Each row is a point. The window is the flat piece filled in between its corners: a triangle in 3 columns, a solid with four corners in 4, and so on. A path goes straight from each point to the next, and from the last back to the first. After which points does the path pass through the window?

Window (3 x 3):
[[ -3  25  16]
 [ 11  -2   5]
 [-43 -29  17]]
Path:
(1): [-35 -15 -13]
(2): [-33 -23  -4]
(3): [-16 -40  29]
(4): [-54 -30  31]
(5): [-60 -23  12]
(6): [-27  -9   6]
(7): [-13 -10  26]
(8): [-21 -25  21]
Through the window after points: 6

Window (4 x 4):
[[ -3 -18 -21  16]
 [ 17  25  12  -4]
 [ 35  16  19  -1]
 [  3 -31  47  12]]
Path:
(1): [  6 -33  33 -13]
(2): [  4 -17  45  36]
(3): [14 -1 37 16]
(4): [ 15 -15  32 -25]
(5): [  2 -19 -12 -13]
(6): [ 5  1 -6 34]
(7): [  4 -12  20  34]
(8): [  1 -28  10  -3]
(9): [  9  -5  21 -15]
(10): [18 10 29 25]
(11): [22 11 60 23]
(12): [ 29 -15  53 -26]
(13): [ 25  19  31 -16]
(14): [21 28 30  9]
(15): [ 7  3  4 38]
(16): [ 12 -12 -10  -9]
Through the window after points: 1, 5, 7, 9, 15

Window:
[[ 13   8  20 -10]
 [-36 -23  60 -14]
 [ 13   6 -24  -6]
 [-19  38 -12   5]]
Path:
(1): [-16   5  11 -47]
(2): [-8  3  7 22]
(3): [ -5 -15  33   7]
(4): [-12  -2  33 -49]
(5): [-31  18  17 -27]
(6): [-15   7  26  27]
(7): [-9 28  1 36]
(8): [-18  32 -21 -31]
(9): [  6  15 -19 -40]
(10): [  6   7 -14   9]
(11): [  4 -13   4  19]
(12): [ -9  13   1 -37]
(13): [  4  20 -21 -40]
(14): [ 15  -5 -17  23]
(15): [-2  8 -1 18]
(16): [-10  22  -9 -26]
Through the window after points: 1, 7, 9, 11, 13, 15

Window (6 x 6):
[[-20  -3  -9  -6 -12   4]
 [ 23  17 -18  -2  25   6]
 [-56  60  10  -3   5  -3]
 [ 25 -16  10  22 -42  -1]
 [ -9  10 -18  30  27   0]
 [ 47 -42  20  13   3  20]]
Path:
(1): [-23   8   9  -2   0 -29]
(2): [-12   4  10   4  -1 -45]
(3): [-10  34 -16  12 -29  38]
(4): [ 5  6  4 10  2 19]
(5): [  3   0  19  -6  14 -22]
(6): [-21   9   3  13  30 -32]
(7): [-15  27  -9  17   5  21]
(8): [-14  14 -19   5  16  29]
(9): [-13   5   2   6  20 -27]
(10): [-21  30  -9  -7   9 -27]
(11): [-24  38 -16  10  -1  15]
(12): [ -7  12 -12  28  13  19]
(13): [ -8   4 -11  16  21 -20]
(14): [ 18   7 -11  -3  23 -22]
(15): [ 20  17 -15   4  17  27]
(16): [-31  26   1   7 -12  23]
Through the window after points: 4, 6, 12, 14

Window:
[[ 12  -4  17  -1  36 -30  31  -5]
 [ 16 -14  60  11  36  10  10   9]
 [-17  -4 -17 -14  -2  16  35  -7]
 [ -1 -47   7  -1 -37  10 -12   0]
 [-33 -20  38  25 -47   4 -17  22]
 [ 17  52  -3 -43   9  26   9 -20]
 [ -8   5 -23  40  20  23  -3  19]
 [-36   7 -21  -9   0  26 -22   6]]
Path:
(1): [-19  -3  27  21   4  -4   4 -18]
(2): [ -3 -10  15  16 -10   1 -15 -34]
(3): [  2  -3  12 -18  -3  16   3  31]
(4): [-14 -20  16  -3 -26   3   0  48]
(5): [-27 -11  33  32 -27   5 -13  -7]
(6): [ -7  19  11  21   4  16 -10 -22]
(7): [  5 -15   9 -18  -9  10  -5  52]
(8): [-2 -3 21 -1  4 14  5 27]
Through the window after points: 4

Window:
[[ 15  12  10  28 -32 -33   6 -20  12]
 [-13 -13  -5 -16  38  16 -27 -18 -10]
 [ 14 -16  25  14  16  -8   3  24 -10]
 [  8  14  33  33 -20   7   7 -26  11]
 [ 35   4   6  12 -23   3  10 -21  -8]
 [  8  -1  19 -19  22 -12  10 -39 -18]
 [ -9   2  11 -60  30   8  -3  -5 -12]
 [-15  -3 -11 -21  49  20  16  -9   1]
 [-16 -28   7 -31  12  10  14 -25  -2]]
Path:
(1): [ 20  -6  17  -6  13  -3  -6 -24  23]
(2): [ 23  -2  12 -36  32   1   5 -25  29]
(3): [-12  -3  10 -19  16   3   6 -17 -27]
(4): [-24  -3   4 -20  21  17  12 -16 -26]
(5): [ 18 -17   9 -30  33   7   5 -20  15]
(6): [ 21  -5   9   9   7  -2   8 -29   5]
(7): [-13   2   5  13 -15  -2  10 -13 -29]
(8): [ -6   5   7   6  -4 -11   6 -19 -18]
Through the window after points: 2, 8

Window:
[[ 15  11   4   9 -46 -44 -41 -23 -15]
 [-28  -3 -35  18  31  18  17  12 -19]
 [ 50   8  -4 -19 -41 -53 -15  16 -32]
 [ -6   2 -46 -17   9  15  26 -34 -27]
 [  7   0 -44 -19  16  53 -23 -14 -31]
 [  9  27  42  12 -50  -7  12   1   9]
 [-16   2  34 -27 -47 -30 -10   7   2]
 [  4   2 -19 -14  60  25  -3 -30 -20]
 [ -4 -46  44  26 -38  -8  23  -2  16]]
Path:
(1): [  1  -5  26  -4 -32 -11 -10  -1 -36]
(2): [  3   1  17  -8 -26 -19 -22   6  31]
(3): [ 20  14 -24 -13  -1   5  -3  -6  24]
(4): [ -5   4  19   4   0   2   0 -16 -32]
(5): [  0  -2  25   5 -39 -20  -6 -13 -40]
(6): [ 18   3   2  -8 -25 -16 -15 -16  22]
(7): [ 13   0 -32  -6  10  -9  -4 -18  29]
(8): [-11  -6  11 -10   4  18   9 -14 -45]
Through the window after points: 3, 7

Window:
[[  8  13  11  28 -37  -4   3   9  -1   5   3]
 [ 55 -11   0  19  37 -39 -25 -13  -4 -26  12]
 [ 17   7  60  34   1  51  44  14  -9  10   5]
 [  7 -33 -56  35 -17  39 -19  -7  43  46  11]
 [ 47 -33  -8 -17 -26 -51 -42  15   8  30  -7]
 [-22 -15  38  17   2   5 -25  35   4  26  -7]
 [-17 -14  25 -11  37   4  13 -29  -6  33 -14]
 [-18 -29  10 -24  12   1  18 -15  20  -8  -8]
 [  9  19  46  -9  16 -37 -21  -7  45  -7  -1]
 [ -9   0  -1 -27  -7  35  -7  22 -17   8 -19]
 [ 13 -32  18  -7 -16  24 -28 -20  -7   2  -4]]
Path:
(1): [  8  -3   7 -17   2   3 -13   2  12  19  54]
(2): [  7 -14  14  12  -1   7  -7  -7  23   8 -19]
(3): [ 27  -8   3  15  13  -2  -9  -6   8   0 -37]
(4): [  3  -8   6  -9  -1   0 -14   8  -9   5  54]
(5): [ 14  -2  18  -7  17 -29 -19  -8   8   4  60]
(6): [ 25  -2  18  10  14 -16 -15  -3  16 -11 -26]
(7): [ 16   1  14   4   2   3   0  -8  10   1 -21]
(8): [ 10  -5  15 -21   1   4  -1  -8   0   8  26]
Through the window after points: 1, 3, 5

Window:
[[-24  25 -39  22 -16  17 -28 -25  39 -43  17   5]
 [-21  12   2  27 -60  10 -32 -34 -17   5  22  11]
 [ -3  10  -1  25  28   9  22   4 -13  24 -13 -11]
 [-22 -17 -37  -5  11 -15  -9  -3  -7  -6  -4   5]
 [ 36 -22   3  23 -13  13  17   2  49   7  -7 -15]
 [-14  -1 -23 -26  28   8   3 -20  24   2  33 -18]
 [  4   5  -4  19   8  11 -35   4  16  11  -5   2]
 [-20   8 -12  20 -11  20 -12  11  38  30 -14   1]
 [ 18 -18  15   7 -30  -2  -1  35 -16  -8   5  38]
 [ -8   4  29 -25  23 -39  13  25  -1  -8 -20  -9]
 [  1  14  13  -2 -10  28 -19 -13 -13  -3 -25  29]
 [-37 -23   7 -11  25  28 -22  -6   0  -3   3   4]]
Path:
(1): [ 5 -4  0 13 -1  5 -1 -4 17  6 -3 22]
(2): [  6  -3   1   2 -12  20  -5   3  11  -1  -9 -12]
(3): [-10   2 -10   9  -8  20 -14  -2   4  -4   0  -7]
(4): [-13   4  -5  15  -1   4  -6 -14  16   0   6   9]
(5): [ -5  -5  -1  18   0  -6 -11 -10  25  10  -6  33]
(6): [  0   1  -2   9  -9  15 -16  16   5   5  -2  -1]
(7): [-11   9 -23   3 -13  25 -17  13 -23   0  -7 -32]
(8): [ -7   5   0  17  12   4   4 -11   7   6  -5  15]
(9): [  0   2   3  11  13   2  -1 -12   8   2  -2  19]
(10): [ -5  -5  -8 -16 -12  24 -19  11 -10  -8   5 -19]
(11): [ -4  10  -6  -5  -8   1  -4  16 -11 -14 -17 -29]
(12): [-14   2   3  10  20  -1  -2  -5  18   7   2  15]
(13): [-17   3 -23  23   6 -15  -1 -23  30  -6  14  26]
(14): [-13  22 -18  -3 -14  44 -30   3   8 -33  -1 -31]
(15): [-29  -4  -2   0 -20  26 -27  10  10 -14  -3 -30]
(16): [ -7  -3  -7  11  33   8   2 -14  22  31  -2  45]
Through the window after points: 1, 3, 5, 7, 11, 13, 15

Window:
[[ 59 -45 -19 -15   0 -26  32  35  -9  12 -60  -4 -32  -2]
 [-33  16 -41 -17  -3  19  -9 -53  -2  -9  13 -50 -19 -14]
 [-32 -13   5  -2  29 -26   0  -2  40   8   7  -1 -26  -1]
 [-31 -17 -21   0  23 -22 -25  53  21   4 -12  25  -9   8]
 [-37  -7  -3 -12  32 -14  19  -5 -16  10  26  20   7  11]
 [-22  -3 -17  13  18  -7  -8 -24  34  -2  -2 -34  35  -1]
 [ 50 -13 -15 -26 -11 -32   5  -5  17  14  32  -2  -3   8]
 [-16 -35  14  -7 -21  -9 -14 -19 -12  -7 -17  -9  -2  -3]
 [  7   1  23 -24  23 -11 -18  -8  -6 -21  10   5   7  13]
 [ 34  26  11 -28 -34 -15  18 -16 -12  -3 -42   4  -2   6]
 [-11 -14  14   3   8  22   6   2 -11  18  15  -6  -9  13]
 [-33 -11  21 -15 -13  45   9 -32  18 -52 -10  27  11   5]
 [ 14  16 -11  17   8 -16  -6 -47   9  -5  -3  10   5  11]
 [-13  -7 -12  28  -3 -22  20 -10  10 -21   6 -38 -17  -8]]
Path:
(1): [  3 -10  -1  -6   1   8   7  -5   0  -2  -9  -1  -4 -16]
(2): [ -7 -11  -3 -11  -1  -1   8 -13   2  -6  -7  -8 -13  28]
(3): [-48  -4 -27 -15   8  -4   3 -19  12 -16  -6 -30 -28  51]
(4): [-29   0 -10   2  12   4  -3 -14  -1  -5  -4 -10  -3 -16]
(5): [ -4  -1   8  10  10   6   1 -15   9 -12  -6   7  10 -53]
(6): [-29 -13 -10 -14   1   1   0 -14  20 -13   0 -14   6  57]
(7): [-15 -12 -16 -13   3  -2   0  -6  10  -7  -6  -2  -5  59]
(8): [ -4  -3  -1   4   8 -19  -3   5   8  -6  -2   2  -5 -26]
(9): [  1  -7  -5  -1   2 -10  -1  -6  11  -5  -3  -7   0 -19]
(10): [-10  -6  -7   0  -2 -10   6 -13  14  -8  -8 -27 -20  47]
(11): [-24 -15 -20  -9  -2 -15 -10   1  19  -7  -2 -13 -16  38]
(12): [-15  -1  -9   2  16  -9  -1   0   9  -1  -2  -2  -4 -23]
(13): [ 16  -3  -2   3  18 -13  -1  -5  10   8  -5   9   1 -43]
(14): [  3 -13 -11  -5   1 -13   5  -4   6   0  -8  -6  -8  25]
(15): [-27 -10   3  -2   3   1  -2 -17   1  -8  -9  -6  -3  19]
(16): [-11  -5   6   1  10  11   2  -7  -8  -4  -5   1   1 -32]
Through the window after points: 1, 5, 7, 11, 13

Window, 14 rows:
[[ -3   3  18  -4 -21  36 -11  -4   2  23  17  -8 -17   1]
 [ -5   1 -12  -2 -23  -6   6 -13   3  13  15  14  -7   2]
 [  5   7  12   0 -20 -10  -9  -1  -1 -13 -11  20   3  -8]
 [  6  -9   2 -20 -11 -12  -6   6  10  -6  -3   8  -2 -19]
 [ -8  -4   6   6 -22   3  13   9  -5  39  -4   3  20 -16]
 [ -8   4  -7   3  -5  23 -20   8   1  -2  25  12  12  -5]
 [ -3 -26  15  20 -11   1  11 -26  39   8   9  12 -17   7]
 [-12   7  18  12  60   3 -14   0 -14  11   1 -10 -12  10]
 [ 12 -21   0  10 -19 -11  14   8  -4   0  -7  11 -24  -6]
 [ -8  -3 -12 -11 -16  -6   4   9   5 -18 -25  14   0  -3]
 [ -7  24   9   5  41   2  15   4  -5 -11   6   0  14  -7]
 [ 15   8  -6  -6  17   3  -4  -1  11 -11 -13  28  -2  -6]
 [ 15 -12  -7  -2 -16  -8   5  -8  -6  -6 -19   0  10 -10]
 [ -4 -27   4 -10 -14   3  13  -8 -16   1   4  24 -11   6]]
Path:
(1): [ 16 -11  -4  -8 -17  -4  -4  11   9   0   3  13   3  21]
(2): [ 14 -11   4  -4 -28  -8  11   9  10   3   1  10   5  16]
(3): [ -4  -6  -2  -3 -19   2   4  -9   4   2  -1  15  -4 -24]
(4): [ -6  -8   1  -3  -5   0   0  -7   3  -4  -3  13  -8 -24]
(5): [  6  -6   2  -6 -10  -7   1   2   8  -1  -4   7   1   1]
(6): [ 11  -8   7  -9 -11  -5  -1   7   4  -5  -2   9   1  10]
(7): [-14  -8  -7  -2  -7   4   5  -4  -4   0  -3  15 -11 -22]
(8): [-12  -8   0   3 -16   6  -5 -14  -2   8  -4  11 -13 -32]
Through the window after points: 4, 6

Window:
[[ 29   9  -1  -3  -9 -23   0 -15 -23   3  12  24 -26 -11]
 [  7  -7   0  11   1  46 -50 -31  22 -32  -5  40   8 -34]
 [  1  35  20   9 -32 -11  23 -31   1  12   2   7   3  -4]
 [-13 -45  11 -22  11  28   2 -23  15  -4 -18  21 -13 -15]
 [ -1  11  11   3 -10   2 -29  16 -16  33   8  -8  23   4]
 [-19  16 -43  18   5   4  42 -15  -7 -11   2  26  22   2]
 [-33  11  11  18 -38   5 -21   7  -3   5 -16  -1   6  -4]
 [  2 -23  25   9  -4 -60  19 -28   7   8   2 -15  22 -32]
 [ 11  -1  20  26  16  15   5   5  -1 -31  20  30 -17 -12]
 [ 19 -12   9  32 -39  23  14   2  26 -23   6   5  16 -49]
 [ 31  18 -13  10  -8  -4  -8 -43   3  14 -54 -19  25  20]
 [-10   5  14   4 -29   9 -18 -19 -43   0  32   6 -12   4]
 [-15   1 -31  36  14 -21   6 -21   5  27  16   2   7   6]
 [ 27  24 -35  -8  19   3 -37 -19  15  -9   8 -16  -2   9]]
Path:
(1): [  0   1  11   9 -13  -7  -1 -15   4  -5  17  18   5  -4]
(2): [ -4   8  -4  19   3  14   0  -3 -11  -3   9   6 -16 -44]
(3): [  2   7  -4  12   1  10  15 -19 -20  11 -20 -11   7 -48]
(4): [ -3  -5  -8   3  -3  -2   3 -21  12  -6  -2  16   8  14]
(5): [ -4 -18  -5  -1 -24 -16   3 -18  -7  -3  23  26  33  23]
(6): [  1  11  10  13   2   7  -8 -16  -5   4  -6  -5 -14 -32]
(7): [ -1  29  -4  -4  16   7   8 -36 -26  19   5  -2  -6 -45]
(8): [ 11 -20  -4   6 -26   0 -23  -8  27 -14  -8  16  10  22]
(9): [ 16  -1   0  12 -14 -15 -11 -22  12 -15   3  29   9   9]
(10): [  3   6   4   5  11  21  16 -19 -19  15  -1 -17  -7 -43]
(11): [-12  29   9  14  20   9  15 -23 -13   2  -2 -14  -4 -43]
(12): [ 10  -6  -3   4 -17  -7   2 -23   1   2   8  18   9   9]
Through the window after points: 3, 5

Window (14 x 14):
[[-28  11  -6  19 -24  -1 -21  25  13  11 -32   3   1 -13]
 [ -5 -14  -7  19 -21  -1  20  30   0  28 -19   1 -44  43]
 [-19  24  -4   5   4  16  19  18  18  22 -40   4 -31  28]
 [ 32   7  -1 -22  27   2 -16  -7  -8   7 -12 -16  -2  -6]
 [  2  36  30 -10 -16  -7  -4  14 -13  -9  20  31 -29 -23]
 [-35   4 -29  17  10   7   6  -9  38  -1  30 -26  19 -26]
 [  7 -12  13  15  22  -2   1 -11  24  -7 -23  34  12  34]
 [-12 -15 -32 -22  -2 -22   9 -15 -17 -17  -5  26  -5  22]
 [ 15   3 -37 -29  38 -19  -7  22  -1 -11 -10   3  19   4]
 [-14  22  10  22 -13 -11  41   2  -2 -39   6   2   6 -60]
 [ 15  22  -4  -2  -7  21  -4   2  28  11  -3 -11  10  25]
 [-18 -21   3 -15   8 -19  18   4  -1  -8 -13 -12   9  31]
 [-18  14  -8  20  -7  47   5  28   2  -1  -4   3 -32  17]
 [-31  15 -39   3   7  10  15 -14 -28  32  54  -7  14  40]]
Path:
(1): [-12   2  -3  -6  -1  11  12  12   1   5 -12  14  -2  10]
(2): [  4  12  -9   8   4 -10  -6   8  -1  -4 -13  -5 -14  15]
(3): [ -7   6 -30   9   8  -4   3   2  -5 -10 -12   0  -6  21]
(4): [-12 -16   5 -14   9  12  18   5  21  27  13   6  17  12]
(5): [ -5   3  -7 -10  -4   7  31   9  -1   4  -6  10  14 -18]
(6): [-17  15   1  23 -10  -9   8   8   5 -17  -5  -2 -13 -12]
(7): [ -7  12 -16  28  17 -12 -15   4  13 -18 -25 -21  16  32]
(8): [-15 -20  -7 -19  -4  10  25   6   7  23  -1  15  -9  -2]
Through the window after points: 5

Window:
[[  4 -31  25   2 -41  21  34  -1 -28 -26  18   1  12  17]
 [-11 -18  19 -12   0 -24 -15  12   0   8 -30 -33  -1  -4]
 [  1  16  31  43 -28  17  27  -1  12   4  27  28 -48  -1]
 [-11 -37   4   4  30 -19   0  20  14  10   0   7  13  -9]
 [ 17 -45  15  -7  17 -16 -17 -20  28  12 -36   6  -2   1]
 [ 36  10  35  -1  -2  24   9  11 -24 -30  27  17 -13   4]
 [  4 -40  -8   4  24  26  -5  10  -3  -5 -45 -30  17  -5]
 [ 20 -31 -22 -41  18  14  18   0 -22   9  -5 -21  -7  14]
 [-10 -32  16 -29  41   1  16 -12  26  -5 -30 -43  24   5]
 [-13   4  38   2   2  16  13  -7 -17  18  -8  41 -13  -6]
 [ -3 -37  -7  -4  38 -14   5 -26 -26 -21 -20 -26  -1   2]
 [-10  -8   1 -14   4  -1  10  10  11 -27 -23  28 -22   5]
 [ 13 -27   6   6  28 -35  25   8  11  12 -60 -27  31  11]
 [ -1  41   9  21 -31  18  -6 -15   1  -3  33  49  -8  11]]
Path:
(1): [  5 -22  -8 -29  18   1  11 -13   6  -7 -35 -10  25 -28]
(2): [ -1  -9   2 -11   1  11  24  -2  -7 -17 -11  -4  -2 -40]
(3): [ -2 -14  16   5   5   6   9   8 -10  -3 -10   6   1  29]
(4): [ -1 -19  19  11  25   0   5  -4  -6  12  -6  -8   4  48]
(5): [  8  -5   0  -1   0  -8  11  -5  -1 -14 -18   5   5 -21]
(6): [ 10 -25   1  -3  -7   3  20 -10   2 -11  -8  -1   4 -27]
(7): [-13 -13  19 -14  25   4  -3  14  -5   1 -18 -11  -3  43]
(8): [  0 -32  20  10  14  -6  -1  19 -16  -4   3  -7 -18  50]
Through the window after points: 4, 6

Window (14 x 14):
[[ -3  42  -3 -49  -8  22  14 -42 -10   7  19  16   1 -26]
 [-16 -14   4  13  42 -17  16  18  15 -60  -8  12 -23  12]
 [  1  14  19  -7  -8  11  45  -5  -8  20  16  12  18  -8]
 [ 29  -5  17  18  11 -13 -13  -1  16  20 -46 -11  -1 -39]
 [-21 -20  10  24  -8 -29 -25  24  25 -35 -28  29 -16  28]
 [ 21  24  -5   3  10  40  -4 -16 -13   4  21  12  19  -5]
 [ -3 -29  -4  12  -4   2   1  40  54 -46 -11  23 -21  -7]
 [ 40  28  16  11  -2 -21  -8  25 -10  10  -1  13 -15 -38]
 [ 30   7  17   0 -20 -18 -17  10  10  -5  -1 -42   8 -19]
 [ 20  12  12 -18  13  -8 -25  36  11  43 -10 -23  -6 -17]
 [ 16  15 -44 -19  -9   7  27 -18 -27  19  13   4   4 -12]
 [-11 -40   8  26  11 -12   2  -4  38 -35  20  25 -52  22]
 [-39   3  -5  45   3  -1   5  20  33 -36  -6   3 -42   5]
 [-32 -19  -8  30  19 -32 -10  12  41 -31  18  23  -2 -10]]
Path:
(1): [ 43  30   1  18   7 -11   5  13  40  -8 -11  16 -13  27]
(2): [  8   5   3  -5   8 -17   4   4  30 -15  -1  17  -2  -3]
(3): [ -8 -15   4  13   6  -7  -6  12   1 -18   6  12 -10 -10]
(4): [-16 -16   4   9  -3  17   2  -9 -33  27  12  18   2 -35]
(5): [ 16  22  -4 -13  -7  -4   1  -6  22  -8   4   2  -9  -2]
(6): [  9   0  -4  11   0  -9   4   6  41 -21  -1  12 -11  -1]
(7): [ -6 -16   6   0  -1   5  -4  32  13 -27  -6  11 -17 -19]
(8): [ -6 -21 -12  -6  -2  27   1   9 -28   2   7  22 -12 -29]
(9): [ 21  52  11  -9   4   1   9 -25  20   2  14   1  14   0]
(10): [ 17  48  -2   9   1 -21  13  10  31  22  -6   8   4   0]
(11): [ -6 -36  14 -12   4  17   3   7 -17  -3  13  -3  -9 -16]
(12): [-11   1   7  -6  -6   2   4  -3  -8  -5   3   3  -7 -19]
(13): [ 39  19  -2  13  10 -10  18   4  39   9   0   5  10   0]
(14): [ 15  17 -16  -2   0 -11   9  -6  15   4   7  -4   5   4]
(15): [ -9 -16  -9   0  -6  19   3  10 -47  -6  -7  36 -24 -40]
(16): [-14  -9   6  -1   7   7   1   0  -9 -13  11  -4   4 -24]
Through the window after points: 6, 8, 10, 12, 14, 16

Window (14 x 14):
[[  6  -6 -15   9  18   7   5 -14 -17 -12  -4 -30  23  26]
 [ -3 -31 -10 -18 -20  28 -14  -4  27  -9  17  15  21  -1]
 [  6   8 -25  22  14  36 -24  12 -20 -16 -25 -17   5  27]
 [  4  -7  -1  24  -4  19  21  -3  48  29 -38  14 -25   2]
 [ 16  24 -45 -11 -16  23 -20  11 -16   7  23  -4 -12 -27]
 [-10 -17 -16 -16  46   9  -3  30  -1  26   0  10 -25  -6]
 [  6  31 -23   3   7  18 -19 -22  14 -11 -23   6   5 -32]
 [  0   0  28  19 -26  23  20   4 -25  18 -13 -21  12 -10]
 [ 30  -5   4  43 -16 -19 -16  14  29  19   9  13 -15 -24]
 [ -9   0   8  -1 -40   2  -8 -34  22  17   0  42 -13 -14]
 [  6 -18  10  -1 -17 -18  12  -1  21  12 -11  33  33  17]
 [ 14  25  12   4 -11  -3  15 -16  -8 -41 -38   8 -14  15]
 [  9 -20  20  -8   2   3 -17  33  19  39 -23 -25 -14  28]
 [-29  -9 -60 -22   2 -18 -49  18  45 -24  -7   8  -3   0]]
Path:
(1): [ 34 -39 -29  -6  -2   8 -21   2  11  -2 -33  10   3 -19]
(2): [-18  32   2  16   4  -8  -4   6  27   9  15  12 -13  17]
(3): [-11  12  -5  -7   0   5  -8  14  27   3  16   3  -7  14]
(4): [  7 -16 -17   9  -1   0  -7  -2   9   1 -30   2   2  -1]
(5): [ 30 -28 -16  15   1  -9 -12  -7   5  16 -21   3 -20 -12]
(6): [-2 14 -5 18 -4 16 -5  9 22  3 -7  5  0  1]
(7): [-17  14 -14   1   1   6  -2  -4  32  -3  20   5   4  29]
(8): [ 10  -9 -11  -4   0   0  -8   2  12   1 -21  18  -6  -6]
(9): [ 27 -31 -23 -22  -1  23 -15   7   0  25 -31  -1 -11  -5]
(10): [-31  29   5  12  -7   5   6  -5  18 -16   7  10  11  17]
(11): [  4  26   6   0  -3   1   4  -5  -1 -21 -16  -2  -2  10]
(12): [ 25 -19   1  16 -24   8  10 -17  -4 -21 -51  23 -23   3]
(13): [ 23 -36 -46  -3 -37  12 -14   8   3  22 -28 -19 -20 -23]
(14): [-18  40  37   6  12   4  -4 -11  33  -8   3  48   6   8]
(15): [ -7  18  -1   0   4   9   2  14  19  22  14   3 -13   1]
(16): [ 14 -30 -14   8  14  -2 -15   8   2   5 -22  15 -13 -16]
Through the window after points: 3, 5, 11, 15
